Each row is a point. Before rounding, the points of a table are all equally far from one centre. They may lie mostly on one side of it. Where is the centre, to within rounding?

Points:
[[ 23 -16]
 [ 31  19]
 [-21 -38]
 [-51 -24]
 [ 31   3]]
Centre: [-17  10]

Points (14 x 8):
[[  2  26 -10  27  30  18   8  11]
 [ 27 -14  -8  51  -7  26  21   0]
 [ 18  -8  -1 -19  -8  24  13  35]
 [ 14   4  30  26   6  38 -11  31]
 [ -3 -32  50  21 -37  28  21   5]
 [ 24 -24  43  -2  15  44  14  47]
 [ 17  25  44  33  -5  47  18  36]
 [ 24  45  16  26 -22  20  23   4]
 [ 29  16   0  47  24   3  16  23]
 [ -5  24  30  28   5  69  33  23]
 [-18  -2  18  32  49  43   6   2]
 [ 12  -1  19  -4 -43   7  75  -9]
 [ 10  39  37 -11   6  56  16  15]
 [  7  39  10  27   9  44  15  24]]
Centre: [12 -3 33  9 14 17 43 -2]

Points, 19 rows:
[[ -1 -17  16 -60  -8   1  14  37 -35 -22 -33 -19]
 [-33  12  13 -44 -20 -16  34  18 -23 -15 -38 -23]
 [-22  17  56 -21  33   2  24  28 -18 -19 -33 -39]
 [ 12  15  37 -51  24  -1  21  44 -23 -10   0 -14]
 [ -5  12  -4  -8 -43  12  18  58 -37 -22 -30  -4]
 [ 15   7  14 -39  11  -2  35  39 -38 -21 -47  -8]
 [  8  -3  32 -15  21 -25  -3  28 -47 -21 -39 -32]
 [-14 -29   7 -35 -15 -19  12  23 -54 -11 -32  -8]
 [-26 -23  46 -49 -18  16  -8  38 -43  20 -38 -11]
 [-12 -17  10 -31   1  -6   2  22 -55 -37 -33 -15]
 [-16 -17  -7 -14  -7 -32  14  33 -60  -9 -23 -20]
 [  3  -2  12 -38   6 -14   8  34 -55 -21 -46 -11]
 [  0 -14  29 -35  20 -10  32  39 -43 -29 -19 -41]
 [-24  30   0 -34 -13   2  26  32 -63 -24 -32 -12]
 [-18  19  10 -52   8   4   6  45 -63 -16 -33 -20]
 [-28  -5  31 -34   4 -20  -5  33 -32 -11 -46  -8]
 [ -3  25  26 -39  -5 -22  19  23 -46 -17 -25   3]
 [-29  14  28 -47 -31   8   0  20 -34 -11 -28   9]
 [ -7  17  21 -14  22   9  29  22 -25 -44 -36  -6]]
Centre: [ -6   5  17  -7  -3  22  14  22 -31  15 -16 -28]
